Every row gives one point. Each copy is the shape, with its points in the same order, stretched, turned, moved and blurred by noise. Say if it was mirrored as well.

Shape (6 x 2):
[0.16 0.66]
[0.36 -0.55]
[0.45 0.21]
[-0.25 0.44]
[0.12 -0.08]
[0.05 -0.17]
Copy 1 (6 x 2):
[0.97 -0.46]
[-0.57 -0.19]
[0.39 -0.60]
[0.62 0.16]
[-0.01 -0.05]
[-0.10 0.06]
Copy 1 is: only turned
Copy 2 (6 x 2):
[0.15 -0.77]
[0.46 0.29]
[0.46 -0.43]
[-0.22 -0.52]
[0.21 -0.11]
[0.14 -0.03]
Copy 2 is: mirrored
Copy 3 (6 x 2):
[0.06 0.77]
[-0.61 0.05]
[-0.36 0.61]
[0.41 0.46]
[-0.16 0.19]
[-0.13 0.14]
Copy 3 is: mirrored

Shape (7 x 3):
[0.09 -0.50 0.51]
[-0.31 0.29 0.03]
[0.47 -0.85 0.58]
[0.59 0.56 -0.03]
[-0.35 0.10 -0.22]
[-0.24 0.17 -0.27]
[-0.13 -0.75 -0.60]
Copy 1 (7 x 3):
[0.48 0.03 0.07]
[-0.24 0.10 0.08]
[0.83 0.13 0.14]
[0.10 0.21 0.83]
[-0.16 0.33 -0.08]
[-0.19 0.32 0.03]
[0.31 0.82 -0.41]
Copy 1 is: only turned
Copy 2 (7 x 3):
[-0.12 -0.02 -0.51]
[0.24 0.01 0.07]
[-0.38 -0.31 -0.67]
[0.66 -0.39 -0.28]
[0.15 -0.01 0.12]
[0.24 -0.11 0.20]
[-0.33 -0.44 0.40]
Copy 2 is: mirrored
Copy 3 (7 x 3):
[0.39 0.37 0.42]
[0.22 -0.45 -0.09]
[0.35 0.85 0.58]
[-0.59 -0.09 0.02]
[0.25 -0.30 -0.36]
[0.15 -0.33 -0.37]
[0.60 0.50 -0.73]
Copy 3 is: only turned
